Rows are points. A path goes straight from each point to the next, and from the last back to the first. The post is the endless flat space through its rows: a point in 2 columns, a line in 3, a plane in 4, and so on, so that a path can go around it. Count how often the path circles the post. Going back the other way cancels.
In the rows, zero is written as 128.

Post (1 x 2):
[[116 120]]
Path, 22 rows:
[[136 166]
 [135 108]
 [132  75]
 [ 42 107]
 [ 75 187]
 [124 145]
 [ 96 140]
 [ 70  66]
 [124  93]
 [179 130]
 [135 166]
 [101 148]
 [125 143]
 [ 64 150]
 [ 70 106]
 [122  97]
 [196 121]
 [150 166]
 [136 142]
 [164 111]
 [137  92]
 [186 114]]
Times around: 1

Post:
[[ 88 104 146 148 181 142 137 131]
 [106  67 115 137 111 103 167  97]
 [ 83 163 172  97  63 129  98 114]
 [127 125 192 131 159 161 169 143]
 [152 129 184 151  96 114 158 117]
 [120 135 108 140 130 130  87  85]
 [177 129 168 158 124 167 113 145]]
Path, 32 rows:
[[103  98 141 124 109 123 145  69]
 [ 78 150 183 117  96 213 109 194]
 [149 140 111 153  92 124 111 120]
 [ 93  95  77  61  86 111 133  93]
 [106 125 183 108  74  74 180  76]
 [139 139 223 116 141 153 169 139]
 [ 98 129 181  90 125 161 144 115]
 [150 108 141 164 145 151 143 119]
 [ 84 143 154 138 156 126 168 107]
 [127  91 122 141 104 154 104 168]
 [168 105 105 129 164 152 121 103]
 [172 110 207 159  98 143 122 153]
 [ 97  95 151 119 123 132 169  95]
 [134 144 133 197 185 117 145  86]
 [ 78 144 188 186 192 148 193 131]
 [158 121 145 143 155 186 160 168]
 [153 139 131 135 121 120  76 124]
 [194 110 112 128 104 109 132  52]
 [ 75 141 167 179 145  65  98  35]
 [ 15 170 206 107  60 140  97 118]
 [134 164 171 141 158 193 167 166]
 [ 71 112 137 124  59  91 171 127]
 [130 114 153 141 116 144 160 174]
 [134 128 148  63 118 140 137 102]
 [121 100 137 102  74 143  50 138]
 [114 161 175 101  71 102 113  66]
 [ 86 121 141 151  72 125  65 108]
 [ 81 104 106 142 103 206  91 170]
 [202 114 107 114 132 185 175 114]
 [158 186 180 129 117 146 134 144]
 [103 103 175 134 185 177  89 190]
 [168 130 186  82  76 145 147  86]]
Times around: 5
